Each row is a point. To make a cloud, some directions were put in groups of two or more. Within a group, all points are equally far from the middle, so they leave a hole (a ring in 2 directions, a hollow ball in 3). The other directions are filled evenly. Then the cloud was stretched, turned, moved and blurred a little. How many holes are there, and how many directions does each take, smallest first?

Cloud (14 x 2):
[[-4.3  0.4]
 [-1.7 -3.5]
 [-4.2  0.2]
 [-1.2 -3.7]
 [ 3.4  0.1]
 [-4.2  0.2]
 [-4.0 -1.4]
 [-2.3 -3.3]
 [-4.1  0.7]
 [-3.0  2.8]
 [-2.6  3.4]
 [ 3.4  0.7]
 [ 1.8 -2.9]
 [-1.5 -3.6]]
Holes: 1 (2)

Cloud (19 x 3):
[[-1.6  2.9 -4.5]
 [-4.1  2.6  1.4]
 [-2.4  2.2 -4.0]
 [ 0.1 -3.4  3.0]
 [-1.0  3.6 -2.6]
 [ 3.6 -0.8 -0.5]
 [-2.7 -0.9 -5.2]
 [ 2.5 -3.4 -2.8]
 [ 1.7  3.4 -3.6]
 [ 2.5  1.9  2.1]
 [-0.9 -3.4  3.9]
 [-4.1  1.1 -0.7]
 [-2.6 -1.6 -4.8]
 [ 4.0  1.6 -3.1]
 [ 3.9 -0.9 -1.6]
 [-3.5  2.5 -0.1]
 [-3.0  0.3 -4.9]
 [ 1.5 -3.0  1.4]
 [ 4.0 -0.8 -1.8]]
Holes: 1 (2)

Cloud, 28 rows:
[[ 1.6  3.8 -0.2  0.6]
 [ 2.5  2.5 -1.4  0.8]
 [-1.8  1.3  4.0  3.0]
 [-1.2 -3.0 -3.5  3.0]
 [-3.1  2.9 -0.2  4.0]
 [ 2.0 -2.1  1.6  6.7]
 [ 4.4 -1.6  1.1  3.2]
 [ 0.2  3.4  1.2  5.7]
 [-3.6 -1.3  0.8  4.8]
 [-0.9 -3.2  1.4  0.3]
 [ 1.8 -3.5  1.7  4.3]
 [-1.8  1.8  0.0 -1.6]
 [-2.9  3.0  0.0  5.4]
 [ 1.1  3.2 -0.2  6.6]
 [-2.4 -2.3  0.4  1.0]
 [-1.1  3.7 -1.7  4.3]
 [-3.4  1.7  0.0  1.7]
 [-1.0  3.6  0.3 -0.3]
 [-0.3  2.5  1.6  6.9]
 [-1.3 -2.3  0.5 -1.0]
 [-0.4  0.9 -3.5  1.4]
 [ 2.0 -2.1  2.7  5.3]
 [-3.5 -0.3  1.7  3.5]
 [ 3.3  1.1  1.1  5.8]
 [-0.4  4.1  3.7 -0.1]
 [-1.1  3.2  2.6  4.1]
 [ 1.2 -3.3  4.2  0.2]
 [ 1.8  3.0 -0.2  5.9]]
Holes: 1 (3)

Cloud (81 x 8):
[[-1.6 -3.8  0.6 -1.3  0.6  1.2  3.6  2.1]
 [ 0.8 -2.4  0.2  3.1 -0.4  1.7 -5.2  6.4]
 [ 2.9  3.7  1.7  2.9 -4.7  0.0 -0.1 -2.7]
 [-1.4  2.0  3.3  3.7  1.2 -1.3 -3.1 -1.1]
 [-2.2  3.6 -2.5  2.8 -2.9  0.6 -4.0 -0.5]
 [ 0.2 -1.4 -4.8  0.8  1.3 -3.5  0.4 -0.5]
 [ 4.7 -1.7  0.3 -2.0  2.9  2.3 -3.8  0.2]
 [ 5.1  4.0 -1.7 -1.3  4.5  1.8  0.7  3.2]
 [ 2.9 -0.8  1.2  4.9  1.6 -3.2 -2.6  2.3]
 [ 2.0  0.7 -3.0  4.0 -4.0  6.2 -2.0  0.2]
 [-3.1  1.6 -0.5  4.3  2.7  4.3 -1.2  2.4]
 [ 3.7 -1.4  2.8 -1.4  0.7  6.7 -0.3 -1.3]
 [ 4.2 -1.6 -1.2 -1.8 -0.8  5.7  2.2  3.1]
 [ 5.1  1.5 -2.4 -2.6 -0.1  3.2 -3.6 -0.4]
 [-2.6  0.7 -3.2 -1.7  1.8  3.1 -3.7  1.3]
 [-2.4 -4.4 -0.2 -1.6  2.0  3.8  1.7 -1.5]
 [-3.4 -2.0  1.1 -2.7 -4.3  1.1  0.2 -1.8]
 [ 4.3 -0.7  4.3  3.9  1.6  4.0  1.5 -1.4]
 [ 4.8  0.0 -5.4  3.7 -2.1  0.3 -0.7 -2.2]
 [ 2.6  0.9  0.0 -1.7 -2.9  5.3  0.9  6.0]
 [ 0.2 -0.6  3.1 -1.0  0.0 -2.5 -3.4 -0.7]
 [ 5.1  3.8  2.7 -1.6 -0.3  0.1 -0.6 -1.8]
 [ 5.8  0.3 -4.6  3.2  3.7  0.5 -5.0  2.6]
 [ 3.9  2.3 -3.9  2.9 -2.3  1.7 -3.3 -4.7]
 [ 3.9 -2.2  2.5 -0.2  1.7  1.2 -4.3  3.4]
 [ 4.0 -3.2 -1.7 -2.3 -1.0  4.8 -1.7  2.3]
 [ 1.1 -0.9 -2.8  2.2  3.2 -2.8 -1.9 -4.1]
 [-1.0  4.1 -1.1  3.0 -3.5  0.1 -3.8  1.5]
 [ 1.5  2.5  1.8 -3.1  0.3  6.0 -0.7  0.1]
 [-1.0 -3.5 -5.0  3.2 -0.8  3.1 -3.3  1.2]
 [ 3.0 -4.3 -0.6 -0.1  3.5  2.4  3.3 -1.9]
 [-1.8  4.6 -0.5  3.0  1.8  1.7 -4.4 -1.8]
 [ 1.3  0.8 -1.6 -2.2 -2.2  2.5  5.0  2.8]
 [ 1.9 -5.5  1.1 -0.2 -0.7  2.5  3.1 -0.2]
 [-2.8  1.2 -5.3  2.8 -2.9  2.0  0.6  1.8]
 [-1.4  1.3  1.9  3.7 -0.6  1.8  3.9  3.9]
 [ 5.0  3.2 -2.7  2.4  2.7  2.8 -3.9 -2.6]
 [ 3.9  3.4  0.4  0.0 -4.9 -1.3  0.4  2.8]
 [ 0.1  0.0  3.1 -0.2  1.5 -3.4  2.0  0.9]
 [-2.2  2.7 -0.4  3.6  1.4  1.0 -5.3  1.0]
 [ 0.6 -1.7 -2.0 -1.2  1.8 -3.8  1.8 -0.5]
 [-2.9  0.2  1.3 -2.9  2.0  4.9  0.9 -0.6]
 [ 4.3  3.5 -1.1  3.4 -1.9  3.5 -4.2  5.8]
 [ 2.3 -1.4 -0.9 -2.2 -2.1  6.5  2.5 -3.3]
 [ 3.4 -2.1  2.0 -1.2 -3.4  3.9 -3.7 -1.8]
 [ 5.2 -0.3 -2.1 -1.9 -3.9  0.7  2.7  0.3]
 [ 4.5  0.5  1.4  3.4 -2.8  1.1 -4.4 -2.3]
 [-3.9 -3.0 -1.2  5.0  0.3  3.5  1.2 -2.0]
 [ 3.1 -1.3  3.6  5.3  3.0  3.4 -1.3 -2.3]
 [ 1.0  2.3  0.8  4.3 -0.9  7.8 -1.0 -0.2]
 [ 3.6 -3.9  0.7  0.7 -3.5 -1.0  1.1 -0.3]
 [ 1.7  4.4  4.3  0.0 -0.2 -1.0  1.0 -0.9]
 [-2.9 -0.5 -3.1 -3.2 -1.1  2.3 -2.4  0.6]
 [-1.2  0.2 -1.6  4.5 -0.5 -2.7 -2.8 -2.3]
 [ 0.9  3.0 -4.0 -2.0  2.4 -2.2 -3.4  4.7]
 [ 3.3 -2.7  3.8 -0.6  2.4  4.4 -2.2 -0.7]
 [ 5.7  1.7  2.5  2.7 -1.8  0.5 -3.2 -1.0]
 [ 0.3  1.0 -0.9  4.0 -0.5 -3.5 -4.0  4.8]
 [-0.2  0.9 -3.9 -0.3  3.4  1.2  4.3  5.1]
 [ 0.7 -3.6  2.1 -0.5  2.6  2.8 -1.2  5.6]
 [ 3.5  0.8 -3.6  4.1 -4.7  4.1 -2.4  3.8]
 [ 7.4  2.7 -4.0 -1.4  0.7 -1.6 -1.0  1.7]
 [-1.4 -2.9  2.5  0.8 -2.7 -1.8  2.2 -1.3]
 [-1.1  2.0 -2.6 -2.1  2.4  0.2 -4.4  0.6]
 [ 3.6 -2.9  3.0  1.8 -1.9  3.5  4.0 -2.5]
 [ 0.1  2.7 -0.6  3.6 -2.5  7.3 -2.0  1.0]
 [ 2.7  0.5 -2.7 -1.9 -2.9  2.8  4.0 -2.5]
 [-2.4 -0.8  0.4 -0.1 -3.5  2.4 -0.8  7.1]
 [-2.1  3.5 -3.8  1.2 -0.8  2.9 -4.5  0.2]
 [ 1.2 -1.3 -4.6  2.7  1.8 -3.5 -1.0 -1.1]
 [-1.9  0.8 -0.8  4.6  0.0 -2.4 -1.6 -4.2]
 [-1.1  1.2 -0.3 -1.1  6.0  0.7 -1.6 -1.1]
 [ 6.0 -0.9  3.3 -0.2  2.8 -0.2  0.1 -2.2]
 [-1.7 -0.3 -2.9  3.0  4.3  2.8 -4.0  3.3]
 [ 5.2  0.6  4.1  0.0  1.4  2.4  3.2 -3.7]
 [ 4.3 -2.9  1.8 -0.2  0.2  3.1  4.5 -2.9]
 [ 3.2  0.4 -6.0  4.0 -3.5  4.4  0.1  3.3]
 [-1.2  1.6 -1.7 -1.3  0.3 -1.7  2.9 -4.3]
 [ 3.3  3.6 -2.1  3.7 -5.1  1.1 -2.4  1.4]
 [-1.5 -0.7  0.5 -1.6 -0.9  0.3  4.9  1.8]
 [-1.2 -3.8  1.0  0.7 -3.0  2.3 -3.0  3.9]]
Holes: 3 (2, 2, 3)

Cloud:
[[ 0.1 -1.1 -3.0  3.1  4.4 -4.9  4.2 -4.7  0.0]
 [-2.0 -0.3  5.5  2.3  0.0  1.1  0.9 -3.8  2.8]
 [ 3.6 -1.7 -1.2 -5.2  1.3 -1.1 -0.2  2.8  3.7]
 [ 0.0 -1.0  2.6  4.9  2.5  0.4  3.2  0.6 -2.3]
 [-1.4  0.8  3.2  1.8  0.3 -1.9 -0.1 -0.1 -3.0]
 [ 3.0 -2.8 -5.5  2.2 -2.7 -3.8  0.5  1.5 -2.8]
 [ 3.7  1.3 -6.5 -0.2 -1.0  1.6 -0.2 -4.7  1.8]
 [ 2.5 -3.1 -5.1  2.9 -3.4  1.7 -2.1  0.9  3.7]
 [ 2.1 -4.7  4.5 -1.3 -2.6 -4.0 -1.7  1.1 -1.6]
 [-2.3 -2.4 -4.0 -2.3 -2.0 -4.9  0.8 -2.4  2.8]
 [-5.5 -1.9  1.3 -3.1 -0.4 -2.2  0.0 -1.0  1.7]
 [ 4.7  0.0  2.8  1.1 -1.3 -2.8 -2.5 -0.4  3.5]
 [ 1.5 -3.9 -3.6 -3.2 -1.6 -4.5 -3.7  1.4  4.8]
 [ 0.9 -1.1 -5.2  1.0  2.0  0.8 -1.6 -3.7  5.4]
 [ 3.7 -1.3 -1.5 -4.2  5.1  1.9  4.0  2.5 -1.1]
 [ 3.6 -5.1  1.6  1.5 -3.8 -2.6  3.0  1.2  0.4]
 [ 2.1  1.0  1.6 -1.0  1.8 -3.6  4.4 -2.4  6.3]
 [-0.2 -2.2  3.0 -4.1  1.3  0.1  1.8  1.3 -2.6]
 [-0.6 -4.9 -2.2  2.1 -3.2  2.1 -4.7 -0.9  0.2]
 [-1.7  1.4 -0.5 -1.6  2.9 -0.5 -4.5 -0.5 -4.9]
 [ 2.4 -0.8  3.5 -3.9 -2.0  1.3  1.1 -0.7  1.1]
 [-1.5 -1.2 -1.1 -4.3 -1.9 -2.0  0.0 -2.8 -4.0]
 [ 4.4 -3.5  0.1 -0.6 -4.2 -0.2  4.4 -2.4  1.9]
 [ 1.6 -4.0 -1.3 -3.0  1.0 -2.7  1.8 -3.5  4.5]
 [ 0.2  1.4 -6.3  0.7  3.8 -4.6 -1.4 -3.9 -0.2]
 [-1.5 -1.7  1.6 -1.8 -4.1 -2.2 -4.1  2.7 -2.8]
 [-1.3 -1.0 -0.2  0.3 -4.3 -2.7 -2.6  2.3 -5.2]
 [-0.4 -0.3 -0.6  3.8 -0.7  0.8 -5.1  2.9  5.0]
 [ 0.4 -3.3 -1.4  2.3 -6.4 -0.9  0.1 -6.3  2.9]
 [ 0.2 -4.8 -1.7 -2.1 -2.8  2.7  1.9  0.7 -3.8]
 [-0.4  4.3 -0.3 -2.5  1.6  2.1 -2.1 -3.7 -0.2]
 [-1.8 -4.1 -0.7  1.0  3.3 -3.8  1.3  3.5 -1.6]
 [ 3.1  2.7  0.9 -2.1 -2.6  1.0 -1.0 -4.3  1.1]
 [ 2.4 -3.8 -3.2  2.4 -2.5  1.5  2.4 -4.0 -2.3]
 [-1.9 -4.4 -3.4 -4.4 -5.1 -0.8  0.4 -0.4  1.4]
 [ 2.8 -1.5  1.0  1.0 -6.0  2.2 -2.9 -1.4 -1.9]
 [ 2.4 -3.8 -4.5 -0.2  1.4 -2.6 -3.8 -1.6  0.9]
 [ 1.1 -4.3 -3.9  2.0  1.2 -0.9  4.4 -0.5 -1.4]
 [-3.5 -4.6  2.8 -1.1 -2.5 -1.3  2.2 -3.2 -0.1]
 [ 1.5  2.5 -5.4 -0.4 -1.0  3.1  2.9 -3.6  4.1]
 [ 1.8 -2.7 -2.5 -1.8  3.2 -4.4 -3.2 -6.4  1.3]
 [ 3.3 -3.6 -5.2  1.8 -3.2 -0.2 -1.9  0.1  1.6]
 [ 1.9 -3.1 -4.3 -0.9  3.3  0.4 -3.1 -4.4  2.8]
 [ 1.5 -2.4 -2.8 -0.1 -1.2  3.5  3.5 -6.0  7.5]
 [-2.3  1.9  1.9  4.0  1.1  0.3 -0.2 -3.1  4.7]
 [-3.1 -0.5 -3.6 -3.4  1.0 -1.6  1.3 -4.0  4.0]
 [ 4.2 -5.1 -1.4 -0.2 -2.3  3.3  1.7 -1.3  3.7]
 [-3.1 -2.7  0.9  2.5 -5.3 -2.1  5.1 -0.5  0.5]
 [ 0.5 -4.6  4.8 -2.0 -1.1 -2.5 -3.6  2.2 -0.8]
 [-0.6 -4.0  2.2  0.3 -1.3 -0.8 -5.6 -1.8 -0.5]
 [ 3.0  2.4  0.6 -4.0  1.3 -0.6  1.1  2.0  0.2]
 [ 1.5 -5.8  1.3 -2.9 -3.5 -1.1  3.6 -1.0 -1.3]
 [ 4.9  3.8 -2.1 -0.3  1.7  2.6 -4.3  0.0  1.8]
 [-0.5 -1.5 -0.5 -5.6 -1.6  2.4  2.5 -2.3  1.0]
 [ 4.1 -2.8 -2.9 -0.9  3.7  0.8  0.4 -3.6  0.0]
 [ 2.9 -2.1  3.0  1.5 -2.7 -1.5  2.2 -3.7  2.1]
 [-0.3 -0.9  4.7 -0.2 -4.0 -1.1  0.0 -5.3  1.0]
 [-2.3  2.5 -1.3 -1.6 -0.1 -2.1  1.6 -1.5  6.2]
 [-4.2  0.7 -4.2 -2.2 -2.4  2.8 -0.8 -1.7 -0.4]
 [ 1.9  2.3  0.7  1.5 -7.1 -2.6 -0.6 -6.3  3.7]
 [ 4.0  0.7  0.2 -2.6 -3.2 -3.2 -2.3 -5.4  3.6]
 [ 0.3 -3.2  1.4  2.9 -3.1  0.1 -4.0  0.5 -0.4]
 [-2.3 -1.4  2.8 -2.1 -0.1  5.7  2.5 -1.8  0.1]
 [-0.2  2.4 -1.9  4.5 -3.6 -3.8  1.8 -1.7 -3.5]
 [-0.2 -1.2 -5.2 -4.5 -3.5 -0.6 -2.4  3.4 -2.2]
 [-0.3  2.2 -0.7 -4.2  0.9 -3.3 -4.6  2.4  3.7]
 [ 2.7 -5.4 -4.4 -0.3  0.6  0.3 -3.8  1.4 -1.9]
 [-0.2 -2.1 -4.4 -3.6 -0.9  3.0  4.5  0.7 -4.4]
 [ 5.0  0.9 -1.9  0.0 -1.7  2.4  2.4 -0.3  3.7]
 [-1.2 -0.1  4.3 -3.4 -1.1  0.5  1.2 -5.1  1.0]
 [ 1.8 -5.1 -2.4  2.8 -4.6  1.8  4.5  2.0  2.5]
 [ 0.9 -2.8 -4.4 -0.4 -2.1  2.4  3.5  0.1  6.6]
 [ 1.4 -1.3  4.5  2.6 -1.5 -0.6 -2.3  2.0  2.5]
 [ 0.3 -2.3  2.9  2.8 -5.1  2.2  1.5  3.1  1.6]
 [ 6.8  0.0 -1.2  0.4  3.7  1.6  0.5  2.9  2.4]
 [-1.3 -5.8 -0.4 -1.8  0.4 -4.1  2.6 -2.5 -0.2]
 [ 2.4  1.7 -3.2 -4.1  1.2 -5.6 -0.8 -0.6  1.2]
 [ 2.3  1.2 -1.8  2.2  3.5  0.7  0.4 -1.0  5.6]
 [-2.9 -1.9  2.2  0.0 -1.6 -3.2 -5.0 -1.7 -1.4]
 [-2.1 -2.5 -1.4 -5.4 -2.6  1.6  0.0 -3.5  2.2]
 [ 4.2  1.0 -4.5  1.9 -4.6 -4.3  0.4  1.0  0.3]
 [-3.8 -0.2  3.2 -3.6  1.3 -1.1  2.4 -3.4 -1.0]
 [-1.4  3.8 -1.3  2.2 -0.6  2.8  0.6  0.8  0.2]
 [ 5.2 -0.3 -0.6 -4.4  0.6  0.0  2.0  2.2  0.5]
 [ 2.9  2.2  1.0 -3.4 -0.7  0.5 -2.2  0.4 -2.1]
 [-2.0  2.7 -2.9 -1.9  1.7  2.0 -4.0 -1.5 -3.4]
 [ 0.5  1.2 -1.7 -2.9  5.3  2.7  2.5  0.6  3.3]
 [-0.9  1.7 -1.5 -0.5 -4.9 -3.7  1.2  4.3  2.8]
 [-0.5 -0.6 -1.5 -4.6  0.9 -1.5  2.9  0.8  5.3]
 [ 2.5 -0.2  0.1 -3.9  1.5 -3.4 -2.9 -6.7 -0.5]
 [ 1.4  4.7 -4.4 -3.4  0.0 -3.8 -2.7 -2.5 -0.3]]
Holes: 1 (4)

Cloud, 98 rows:
[[-0.2 -2.2  1.1  3.3  0.3  4.9  0.4  1.5 -5.4]
 [-0.6  4.3 -1.5 -1.7 -1.6 -3.1 -1.4 -1.6  3.1]
 [-1.1  2.3 -1.6  5.3  0.7  6.6 -1.4  1.8 -2.1]
 [ 0.3  2.8  0.5  4.2  7.7  0.3  0.5 -3.1  1.6]
 [ 0.1 -2.9 -1.6 -3.2  2.7 -2.4 -4.9  0.6 -1.4]
 [ 1.6 -1.7 -1.4 -4.5  4.0 -4.4 -1.9  0.0  0.3]
 [-2.1  4.3 -4.4  1.6  0.2  4.5  3.8 -4.7 -0.1]
 [ 3.5 -1.9  6.1 -1.7  0.6 -1.6  0.2 -0.9  1.8]
 [ 1.6  1.5  3.1 -2.0  0.3  2.7  0.6  6.9 -1.5]
 [ 0.2 -0.4 -0.8 -1.1 -5.2  3.8 -1.1 -1.2  6.0]
 [-1.8  4.0  0.3  3.9  2.2 -0.4 -3.7  0.7 -1.6]
 [-0.5  2.4 -1.8  1.3  2.7  0.6 -3.1 -4.6 -5.3]
 [-2.7 -1.8  1.7  3.2  0.1  1.2 -3.6 -3.3  1.4]
 [ 7.0 -2.5 -0.6  1.8  0.8 -3.1 -0.1 -1.0  1.4]
 [ 4.9 -3.5 -2.0 -2.4 -2.8  1.8  2.9  1.1  0.2]
 [ 3.8  2.2 -4.8 -3.0  0.3 -0.4 -2.5  5.1  1.1]
 [-0.6  0.4 -1.7 -2.6  1.8  7.1 -0.6  0.5  3.3]
 [-1.2  1.4  2.3 -0.7  5.3  3.0  3.3  2.7  0.8]
 [ 1.3  3.6  3.5 -3.0 -1.6 -1.0 -0.3 -1.9  0.2]
 [ 3.4 -1.5  0.1 -3.0 -5.6  4.1  0.9 -0.6  3.7]
 [-2.0  2.5  0.7  1.7  5.2 -3.5  1.4 -0.6  0.7]
 [ 4.2 -1.7 -2.9 -6.4  1.8 -0.2 -3.1 -0.7 -2.1]
 [ 1.1 -1.0 -2.9 -2.6 -2.5  4.4 -1.0 -3.1 -4.4]
 [ 5.1  4.3 -0.9 -5.7 -1.7  2.2 -1.8 -1.5  2.0]
 [ 3.1 -1.0  2.2 -2.0  0.6  1.6  4.1 -6.3 -4.7]
 [-2.1 -3.0 -1.3  0.1 -0.4  1.1 -1.1  3.8 -2.9]
 [-4.7 -3.4 -0.5  1.2  2.4  1.3 -4.3  0.3  1.5]
 [-2.6 -1.8  0.4  1.0  4.6 -0.4 -5.5 -2.4  1.3]
 [ 2.8  1.7 -4.2  5.9 -1.5 -0.3  2.3  2.7 -0.1]
 [-1.0 -0.9  4.3 -0.8 -1.0  4.5  2.8 -0.4  4.0]
 [ 1.2  2.5  0.8  6.5 -1.5  1.5  0.9  3.4  0.4]
 [ 4.1  1.4 -1.0 -3.5 -4.0 -0.4 -3.7 -3.6  3.7]
 [-3.3 -1.1  1.5  1.9 -1.3  1.6 -1.8 -4.4 -0.7]
 [ 0.9  0.4  3.0  1.9  1.9  2.6  5.5  3.7 -3.1]
 [ 1.6  1.8  0.8 -1.0  2.2  1.3  3.3  1.7  6.3]
 [ 1.6 -4.6  1.5  2.7  2.1 -0.6 -2.5  1.4 -2.1]
 [ 3.1 -0.9  6.0 -2.9  1.4 -2.2  1.6 -1.3  0.9]
 [ 4.8  3.1 -1.9 -4.6  2.5  1.1  1.3 -2.4 -2.0]
 [ 2.7 -1.7  3.1 -3.3  6.7  0.4 -1.7 -0.9  3.2]
 [ 0.6  5.6 -1.5 -1.7  0.6  3.6  4.8 -3.2 -2.5]
 [-2.7 -0.8  1.3 -2.2  1.7  0.1 -6.7 -2.1  1.8]
 [ 0.3 -2.2  2.7  2.4 -2.0  1.4  2.1  2.4  4.0]
 [-6.0  0.0 -1.1 -0.7  1.2  0.6 -1.9  3.4  2.6]
 [-4.8 -1.2 -0.8  0.4  0.4 -0.8 -0.7  4.1  1.8]
 [-3.8  0.8  0.3 -1.7 -0.2  6.4 -2.3  2.3 -1.8]
 [-0.5 -0.1  1.4 -4.4 -4.4  3.7  3.4 -2.0 -0.3]
 [ 3.5 -3.2  0.6  3.1  5.2  1.5  3.0 -5.4  0.4]
 [ 4.2 -1.4 -0.9 -2.2  2.9  0.0  1.7 -6.3  2.9]
 [ 1.1  2.2  0.2 -0.5 -4.4  2.3  5.4  0.6 -2.8]
 [ 4.2 -4.7  0.7  4.1  0.7  0.0  1.8 -1.3  0.9]
 [ 0.9  0.2 -1.4  1.0  3.5 -1.7 -6.0 -1.5  5.6]
 [ 1.4  0.5 -5.1  2.0  2.5 -3.8 -2.4 -4.0 -0.5]
 [ 1.6 -3.1  2.1  2.1 -0.8 -1.1 -4.7  0.2  2.8]
 [ 3.6  3.2  4.1 -0.9  1.8  3.0 -1.2  0.9 -1.4]
 [ 2.7  0.0 -0.1  1.0 -4.4  4.1  3.8 -1.7  2.5]
 [-0.6  1.6  1.6  5.4  2.9 -4.0 -1.6 -0.6  0.1]
 [ 2.0 -1.0  3.3 -0.7  0.6 -4.9 -2.7  2.6  1.6]
 [ 2.0  1.1  3.0 -1.4  5.7  3.0 -1.6 -3.8  1.2]
 [-2.1  4.7  3.9  1.6 -0.5  1.7  2.0 -0.1  1.6]
 [ 2.4  3.5 -0.2  0.2 -3.8 -0.4  4.1  1.9 -2.5]
 [ 1.5 -2.4 -1.8  6.1  2.7 -1.5 -4.1 -2.5  1.5]
 [ 5.2  2.0  4.4 -0.2  1.9  1.0  1.3  2.9  0.1]
 [-1.9 -1.1 -5.6 -1.7  0.2  3.8 -2.0 -3.5 -1.8]
 [ 0.0  3.4  3.6 -4.1 -1.9 -1.4 -2.6 -0.2  2.5]
 [ 3.5  4.4  0.4 -0.6 -1.3  1.0  4.0  0.3 -5.2]
 [ 1.0  5.6 -0.6  3.8 -0.7  3.4 -1.5 -0.9  2.0]
 [-1.0 -0.5 -2.2  2.2  0.8  5.4 -0.8 -6.5  2.4]
 [ 4.8  0.8  3.9 -0.2  0.2  1.0 -3.3  1.2 -0.4]
 [ 1.9  2.6 -1.8 -0.8 -5.8  0.8  0.1  2.6  5.5]
 [-0.8  4.2 -2.1  2.1  3.6  2.2 -4.0  0.7  3.5]
 [-0.1 -3.3  1.0 -1.2 -0.6  0.7  2.1  4.5 -2.2]
 [ 1.2  0.0 -2.9  1.9  1.3  2.9 -5.2 -5.5  1.5]
 [ 0.1  0.9  1.8  3.4  3.0 -3.1 -3.7 -0.8  4.5]
 [ 2.9  4.7 -2.6 -2.6 -1.9  1.4 -4.6 -0.9  3.3]
 [-0.1 -4.4  1.3  1.0 -0.4  0.0 -0.8  4.3  4.8]
 [ 2.4  4.0  0.4 -5.1 -3.2 -0.2 -2.3  2.5 -0.9]
 [ 0.7  1.7  4.6 -1.4 -0.8 -0.9 -3.7 -0.9  2.2]
 [-3.8  3.6 -0.1 -3.3  2.9 -1.2 -1.5  0.9  3.2]
 [ 0.3 -1.5  2.4 -0.8  0.4  3.2  5.2  2.4 -3.7]
 [ 3.6 -0.2  0.4 -2.4  6.0  2.3 -2.7 -2.6  2.2]
 [-0.5 -2.6  3.0 -2.4  0.4  2.0  5.6 -1.2 -1.0]
 [ 1.3  4.8 -0.4 -6.3  0.2  0.7  0.1 -3.2  2.0]
 [ 2.1 -2.3  3.5  2.3  2.2  4.0  3.5 -5.6  0.6]
 [-3.9  0.6  0.3 -1.3 -3.6  4.3 -1.4  0.2 -1.0]
 [ 0.6 -0.6 -3.6 -4.1 -1.5  3.4 -3.6 -4.5 -1.6]
 [ 4.1  3.2  3.2 -1.6 -0.5  1.5 -1.9 -2.0  4.7]
 [ 2.2 -3.5  0.4  0.7 -2.3  0.7  0.8  3.8  4.9]
 [ 3.7 -2.7 -4.9 -2.2  1.4 -0.9 -5.3 -0.6  0.9]
 [-0.4  4.4  1.2  3.9  2.3  1.9 -3.4 -0.1 -2.9]
 [ 1.9 -3.0  5.5 -3.5 -1.4  3.6 -0.6 -0.4  0.9]
 [ 3.7  1.3 -4.7 -0.5  2.2 -3.5 -3.1  1.9  2.4]
 [ 1.5 -1.0 -0.9  0.8  1.3  2.8 -7.2 -1.7  1.2]
 [ 3.8 -0.5 -2.4 -1.3  0.6  3.7 -5.7 -2.8  0.3]
 [ 4.1 -0.4 -1.7 -0.7  4.4  3.2  0.0 -6.7 -0.2]
 [-0.6 -1.7  3.4 -0.8  5.5  2.2 -0.5 -5.2  1.8]
 [-2.6  1.8  1.5  5.2  3.0 -1.9  4.4  1.5  0.3]
 [ 1.4  3.0 -4.5  2.1  0.0 -4.4 -1.3 -0.2  1.3]
 [-0.9  2.4 -0.3  5.1  6.2 -1.4 -1.0  0.8  2.6]]
Holes: 3 (2, 2, 4)
